Every row gives one point. Any point is a mix of the corners, with weights that add up to 1. It lies inside the corners' shape when no weight is negative. Is each point inside? If not, which corners have a negative weight?

Corners:
(1): [ 0.56 -0.27]
(2): [0.09 0.13]
(3): [-0.74  0.14]
Points:
[-0.43 -0.01] => outside (2)
[ 0.61 -0.20] => outside (3)
[-0.81  0.19] => outside (1)
[-0.14  0.12] => inside
[-0.08  0.20] => outside (1)
[-0.08  0.09] => inside
[ 0.36 -0.25] => outside (2)
[-0.80  0.28] => outside (1)

Corners:
(1): [-0.16 -0.27  0.07 -0.42  0.93  0.00 -0.07 -0.51  0.07]
(2): [-0.16 -0.59 -0.04 -0.77  0.20 -0.71 -0.39 -0.32  0.40]
(3): [-0.02 -0.73  0.33  0.37 -0.09 -0.18  0.18  0.36 -0.17]
(4): [-0.39 -0.30  0.28  0.00  0.21 -0.36 -0.24 -0.59  0.70]
(5): [ 0.68 -0.09  0.37  0.48  0.20 -0.62  0.74  0.10  0.00]
(6): [ 0.28 -0.02 -0.20  0.64 -0.38  0.59 -0.01  0.21  0.32]
(7): [-1.10  0.40 -0.46 -0.09  0.31  0.30  0.47  0.34  0.82]
(8): [-1.01  0.69 -0.34  0.06 -0.26  0.46  0.02  0.28 -0.01]
(9): [ 0.36 -0.10  0.75  0.09 -0.23  0.10  0.40  0.60  0.41]
(10): [ 0.24 -0.09  0.26  0.45 -0.32  0.25  1.28  0.03 -0.11]
Points:
[-0.35  0.00 -0.07  0.10 -0.04 -0.06 -0.18  0.07  0.52] => outside (1, 10)
[-0.62  0.22 -0.29 -0.09  0.23  0.12  0.32 -0.08  0.43] => outside (3, 9)
[ 0.26 -0.30  0.44  0.02  0.15 -0.11  0.14 -0.05  0.12] => outside (7)
[-0.43  0.01 -0.09  0.26 -0.14 -0.08  0.40  0.09  0.40] => outside (1, 9)
[-0.21  0.01  0.12  0.21  0.03  0.13  0.47  0.07  0.33] => outside (2)
